Every row gives one point. Examples show where two turns around zero, p and q, send a point. Write where each new point lands after one turn and then the other. Backwards means that the second turn is done in reverse. Each puzzle has new turns, and all numbers are rounded.
In the rows, 128 means zero.

Turn p:
[145 134] => [129 110]
[ 91 148] => [157 159]
[195  68] => [53 78]
[ 97 133] => [141 157]
[112 157] => [160 136]
Turn q:
[126  80] => [ 96 163]
[ 89 172] => [187 124]
[169 132] => [102  96]
Where do these land?
p, then q: [112  96] => [164 130]
q, then p backwards: [ 91 117] => [ 91 137]
q, then p: [181 170] => [ 65 153]

Turn p:
[139 128 166  57] => [ 90 123 106  60]
[117 132  37 109] => [ 84 116  88 199]
[ 91 105 169 154] => [148 102 182 112]
[118  94 149 134] => [145  96 142 113]
[127 169 155 154] => [139 172 159 121]
[176 140  91 161] => [162 159  91 166]
Turn q:
[122 119 100  95] => [ 92 119 153 129]
[ 75 184  56 138] => [ 67  59  77 113]
[183 107 161 145] => [187 145 152 151]
[117  82 135 129] => [116 166 133 153]
[144 148 188 132] => [179 150 126  93]
Where do these land?
q, then p: [124  97 107 149] => [147 135 152 157]
p, then q: [163 124  97 132] => [125  91 121 156]
p, then q: [ 75 152 136 149] => [157 167 100 100]
q, then p: [ 82  86 103  69] => [ 84 129 205 120]
p, then q: [189 142 216 131] => [133  87 210  71]
q, then p: [135 166 110 138] => [135  91 106 130]

Turn p:
[150 135 108 131 103 145 144  98] => [122 107 115 109 125 127 102 165]
[145 108 177 125 145 130 153  95] => [137  79 126 127 170 149 125 108]
[153 116 124 162 103 121 130 114] => [101 102 116 127 132 123 143 160]
[107 179 123 116 104 129 122 140] => [162 156 105 143  97 132 121 145]
[150 115 112 115 136  81 127 140] => [120 126 117 119 132  77 143 108]
[ 31 122 113 136 143 138 149 141] => [154 193 153  86 129 176 159 123]
[102  97 128 106 124 106 103 141] => [133 129 150 115 100 118 158  97]
[154 143 137 109 149 127 141 109] => [136 113 109 130 148 121  97 112]
[147 141 123 152 120 148  56 135] => [ 80 130 126 174  81 137 120 131]
[147 141 134 125 149 134 136 147] => [131 137 130 150 149 116 112 122]
[122 111 129 132 132 149 147 148] => [132 136 160 127 146 132 129 138]
Turn q:
[141 156 119 144 138 125 133  91] => [146 159 106 149 140 121 110 133]
[128  89 158 133 115 107 183 106] => [176  79 102 127 144 112 152 123]
[134 138 106  80 125  96 129 132] => [ 82 123 113 132 146  98 139 142]
[109 147 119 191 124 182 130 146] => [154 164 136 121  93 175 117  79]
[174 117 122 114 114 127  85 129] => [106 125 137 153 104 138 128 180]
[ 99 124 135 119 136 120  72 136] => [105 129 186 133 140 129 114 132]
[ 81 146  96 122 174 127 120 137] => [101 164 144 102 173 136 122 101]
[135 128 147  95 116 143 159 136] => [121  96 101 105 113 114 118 126]
[122 123 156 143 126 125 139 163] => [144 120 146 102 105 118 146 115]
[149 122 125 144  94 134 114 122] => [133 122 127 161 100 140 132 135]
[135 117 124 124 145 122 144 110] => [139 126 111 124 150 129 131 140]
Where do these land?
q, then p: [ 90 158 163 116 119 130 130  96] => [ 91 105 100 131 108 127 144  90]
q, then p: [ 95 156 110 139 132 142 111 155] => [151 120 100 127 111 169 117 122]
p, then q backwards: [145 115 123 110 155  83  99 108] => [ 98 152 123 107 100 126 168 148]
q, then p backwards: [119 130 148 127 149 125 124 131] => [126 116 116 113 129 134 148 132]
q, then p: [129 122 104 127 125 150 179 128] => [114 136 134  84 121 120  93 141]
q, then p: [173 155 160 138 110 108 107 137] => [143 124 111 156 115  96 170 158]
q, then p backwards: [130  93 115 170 132 140 168 131] => [ 81 137 168 127 122 105 139 109]
p, then q: [141 162 126 122 119 167  95 101] => [111 128 161 160 100 166 121 116]
q, then p backwards: [133  89 130 130  96  93 155 144] => [133 103 164 137  97  87 122 130]
p, then q: [125 101 103 103 144 142 113 149] => [139 112 147 143 129  89 103 129]

Turn p:
[116 112 142 108 137 116 112 115 136 118 127] => [139 134 118 107 158 128 124 121 129 125 115]
[155 145 126 136 149 112 131 111 138 138 117] => [143 115 132 132 118 113 117 105 111 155 128]
[117 122 142 145 126 116 133 137 126  82 102] => [125 123 119 120 152 169 121 146 115 148 145]
[118 122  75 130 129 130 137 165 115 136 103] => [ 79 146 134 153 121 118  98 150 112 124 136]
[124 111 144 105 129 120 127 103 105 115 155] => [136 141 129 114 155 133 157  99 132 109 131]
[128 156 125 132  98 113 116  95 132 136 225] => [149 116 114 151  97 153 165  66 156  79  93]
[153 158 128 107 134 162 129 175 101 124 108] => [110 174 146 130  99 124 131 149 150 167 149]
[143 106 126 132 100 121 128 114 146 132 163] => [143 104 127 143 134 130 126 107 155  95 131]
[117 121 132 146 123 111 138 160 119 143 126] => [123 128 125 164 137 128 135 154 121 130 124]
[126 142 118 129 147 131 134 163 150 130 112] => [112 131 107 137 116 117 109 148 131 157 124]
[120 133 145 113 132 139 151 104 136 129 100] => [146 128 116  96 124 113 131 138 108 130 149]
[124 109 134 144 146 158 122 100 132 138 123] => [121  97 146  96 131 111 139 131 125 126 122]
[122 126 126 136 113 137 105 121 129 144 102] => [138 126 152 117 123 126 110 149 120 119 116]
Turn q:
[129 122  89 122 138  93 153 143 136 123 117] => [129 152 105 141 131 136 153 109  89 117 120]
[151 127 129 124 117  97 124 164  86 141 120] => [122 142 151 107 138 116 166  83 128 134 133]
[111 151 124 117  93 154 102 109 132 108 137] => [123 119 121 131 122 114 131 172 148 133 168]
[130 108 133 142 133 100 105 125 127 117 110] => [136 133 127 106 104 108 139 127 116 134 105]
[132 122 121 118 158 136 155 118 137 137  99] => [114 123 108 135 136 155 113 118 106 147 106]
[155 153 133 155 164 131 121 116 136 120 109] => [157 120 123 138 124 115 101 114 114 169 119]
[121 106 139  94 111 138 131 129 143 124 164] => [117 147 120 118 146 138 122 151 159  94 128]
[106 125 115 151 142 131 133 130  87  91 138] => [122 126 153 115 128 107 111 132  81 114 152]
[128 116 142 137  78 150 114 110 150 115 143] => [145  98 115 114 126 119 135 166 162 106 139]
[119 131 159 135 140 115 149  90 104 134 152] => [102 113 129 132 120 102  87 104 137 106 124]
[132 123 108 121 135 152 115 145 153 167 128] => [135 132 143 156 142 158 146 146 142 142 106]
[122 152 143 119 127 139 133 157 146 159 121] => [133 133 139 144 120 168 133 114 154 141 136]
Where do these land?
p, then q: [ 99 110 128 134 100 126 150 149 103 144 173] => [161 115 117 123 123 144 107 124  81 102 155]
p, then q: [138  99 141 148 139 145 140 113 153 134 120] => [123 152 128 111 135 131 134 128 127 105  90]
q, then p: [125 145 120 159 127 140  85 139 126 111 146] => [161 130 131 169 136 130 141 124 152 149 131]
p, then q backwards: [135 124 144 161 151  85 128 132 135 152 127] => [156 136  93 160 146 140 129 109 134 147 117]
q, then p: [139 145 130 105 115 133 155 142 123 149 110] => [110 103 119 104 113 107 142 121 124 110 124]
p, then q: [ 99 121 115 133 128 132 124 134 143  96 111] => [114 147 151 128 134 144 134 159 118 140 136]
p, then q backwards: [144 130 141 102 108 135 129 112 111 150 107] => [127 134 130 145 129 118 105 154 122 102 153]
p, then q: [155 117 100 108  92 144 144  97 152 110 131] => [138 149 109 121 138  90 117 175 150 108 131]
p, then q: [111 143 161 122 127 133 143 135  97 118 148] => [128 115 116 148 153 154 115 106 118 119 151]
p, then q: [114 141 125 159 158 137 108  96 127 157 121] => [ 89 114 122  86 119 133 147 107 127 133 116]
q, then p: [151 123 100 115 153 106 123 131 115 120 116] => [129 146 136 136 114 115 139 119  84 138 126]
p, then q backwards: [125 139 129  92 138 121 108 156 152  95 127] => [149 133 154  82 149 128 129 124 153 120 123]

Turn p:
[144 106 112 125 138 158 149 120 137 112  66 145 144 102] => [115 127 106 140 117 100 128 152 106 127 142  88  76 154]
[ 95 137 111  92 143 117  78 152 106 137 119  59 127 119] => [ 98 127 153  98 141 127 102 143  87  85 141 194 140 128]
[ 40 139 119 144 139 109 139 142 121  95 157 127 143 135] => [100 109 137  96 103 116  90 156 141 158  77 146 163 101]
[152 140 156  89 106 141 140 100 126 121 139 134 148 103] => [142  81 138 145 151 121 170 125 110 127 131 109 130 133]
[170 116 119 145 147 181  92 155 129 144 151 137 133 156] => [141 151 108 135 179 161 101 102 129 158 155 141  95 125]
[124  98 105 125 139 112 132 118 114 136 116 135 147  98] => [108 126 104 133 112 119 150 149 124 128 118 148 110 151]
[ 97 112 135 143 149 137 150 100 119 132 116 137  87 133] => [129 171 113 135 112 124 129 146 108 127  94 103 143 112]
[161 118 162 134 141 103 136 102 150 113 108 122 122 109] => [152 116 115 146  94 146 153 147 123 105 154 105 126 122]
[154 146 114 129 123 150  93  97 151 116 120 142  68 151] => [119 172 171 153 134 173 127 110 113 127 143  90 120 122]
[101 142 120 104 127 164  86 109 156 148  92 137 125  99] => [ 83 124 146 182 148 119 106 135  98 101 125 121 111 127]
[120 117 156 149  56 116 151 175 125 117 144 142 153 113] => [181  94 149 136 122  82 115 131 176 153 118 142 137 155]
[157 137 169 132 121 111 154 108 107 123 156 133 126 126] => [167 112 116 126 127 137 168 121 131 139 133 114 165 127]
[164 144 132 137 136 112 129 167 128 146 105 112 128 107] => [135 130 111 120 136 122 121 135 151  95 175 133 132 153]
[101 139 116 142 133 116 146  99 113 130 152  91 133 120] => [122 113 117 103 113 146 127 125 112 114  86 136 158 138]
[145 145 121 143 135 111 105 179 104 137 141 145 139 169] => [122 147 123 105 140 125 112 100 162 161 170 158 142 122]
[132 123 108 130 119 120 139  95 161 137 138 144 116 225] => [126 161 144 114 100 145 137  53 142 142 108 107 103  77]
[120 117 122 115 124 117 157 160 129 131 155 133 137 112] => [136 115 124 108 144 112 140 148 163 130 109 142 124 130]
Turn q:
[151 116 154 124 171  85 136 122 115 123 135 182 119 139] => [121 145 109 116 158 113 135 144 125 102 119  62 140 158]
[141  97 156 121 161  82  97 117  95  85 107 130  97 159] => [124 148  84  93 124  75 148  98 117 103 114  82 102 139]
[130 112 110 117 100 143 158 125 121 169  91 117 169 152] => [143 139 124 148 167 132 148 107 130 168 137 176 157 138]
[ 57 148 115 147 124 150 147 151 135 132 143 127 107  89] => [106 105 159 115 123 196  95 120 118 116 106 148 112 112]
[106 152 112 144  83 139 127 159 115 153 174 127 126  89] => [105 103 161 142 101 172 108 122 137  94 149 156 159 114]
[152 126 160 145 151 135 101 105 104 104 104 160 142 144] => [145 141  80 109 151  88 106 147 114 115 138 111 127 124]
[181  89 138 137 164 114 114 125 145 106  99 156 117 141] => [153 170 109 113 122  90 132 142  97 145 127  77 132 146]
[140 123 140  79 108 160 134 110 135 165 114 110 142 126] => [175 103 128 135 143 138 166 129 147 154 146 150 137 120]
[154 106 135 127 142 112  92 146 121 111 105 153  92 147] => [147 164 124 105 119  95 141 117  96 101 128  96 125 128]
[ 77 172 121 130 110 136 119 135 164 158 153 109 136 119] => [118 108 160 140 117 163 127 154 153 113  95 176 124 106]
[137 148 112 135 136 125 135 118 117 136 121 100 111  95] => [118 135 128 117 109 152 129 132 143 133 158 138 101 142]
[128  77 123 110 106 160 144  96 143 145 136  95 176 128] => [141  97 100 158 124 135 149 119 134 196 127 147 158 110]
[111 155  76 119 148 132 119 149 121 111 156 130 131 116] => [ 86 141 163 134 129 142 118 130 140 123 141 117 111  86]
[133 141 112 121 102 116 137 113 135  92 124 149 108 126] => [107 105 154 117 130 102 131 137 100 126 141 124 115 141]
[ 94 170 145 140 118 117 141 177 144 111 149 105 146  95] => [112 110 171 113 108 144  77 122 173 117 103 144 132 129]
[137 123 145 127 118 175 166 121 136 148 144  92 142 168] => [166 107 118 193 139 133 121 112 141 153 122 147 120 134]
[147 119 123 153 133  96 110 107 129 128 121 133 116 144] => [113 152 105 128 114 106 143 142 111 118 125 125 125 149]
Where do these land?
p, then q backwards: [100 115  87 166 128  91 105 138 123 137 150 138 145 106] => [108 145 128 169 116  99 141 120 146 148 133  82 158 112]
p, then q backwards: [125 111 139 127 135 112  89  97 123 143 120 102 169 135] => [107 114 116 155  81 152 118 110 113 132 134 106 106 133]
q, then p backwards: [ 96 125 149 128 133 127 161 164 103 126 141 185 136 143] => [117 186 129 125 120 176 130 122 139 154 148 102 110 122]
q, then p backwards: [148 128 109 113 120 146 118 118 135 135 163 151  92 122] => [146 132 157 104 133 121 116  98 147 104 105 126 115 112]
q, then p: [146  98  94 167 164 139  87 122  84 131 114 107 147 131] => [ 68 113 150 125 151 153 124 115 146 121  98 124 159 173]
q, then p backwards: [126 116 170 135 174 126 177 135 148 139 107 160 135 129] => [137 135 115 164 118 187 159 133 117 119 159 123 102 104]
p, then q backwards: [140 145 127 107  87 132  91 139 136 124 132 141 109 110] => [143 161 105 108 109 130 167 149 136 139 138 137 126 140]
q, then p: [128 124 103 180 122 150  98 115 141 122 123 112 159 140] => [ 91 136 136 158 133 113 117 125 161 145 133 145 151 167]
p, then q backwards: [135 167 141 103 115 118 142 104 127  96 153 135 103 127] => [126 109 119  79 122 118 135 146 148 139 147 160 125 106]
q, then p: [117 119 124 171 142 108 124 111 117 141  65 114 140 139] => [ 60 154 141 119 145 115 141 100 138 137 136 109 138 123]
p, then q: [140 110 184 147 147 121 167 160 122 109 137 131 109 126] => [134 156 170 143  98 119 130 136 164 150 162 114 155 134]
p, then q: [166 132 118  86  90 117 157 133 143 116 132 122 119 145] => [154  91 125 136 123 119 142 124 142 144 118  93 103 170]
q, then p: [139 149 110  70 117 145 133 145 151  88 139 132 109 108] => [192 121 124 146 134 129 153 155 123  97 126 148 147 107]
q, then p: [132 179 118  75  88 154 147 125 134 156 143 114 130  92] => [189 119 104 160 156 137 137 152 158 148 112 120 103  89]
p, then q backwards: [ 92  93 165 122 136 143 179 123 129 131 109 128 115 130] => [139 112 156 129 150 137  76 120 159 108 127 145 129 163]
q, then p: [118 137 110 150 151 119  73 119 132 153 120  75 132 164] => [ 94 136 158 141 120 116 122 135 174 122 123  71 143 165]
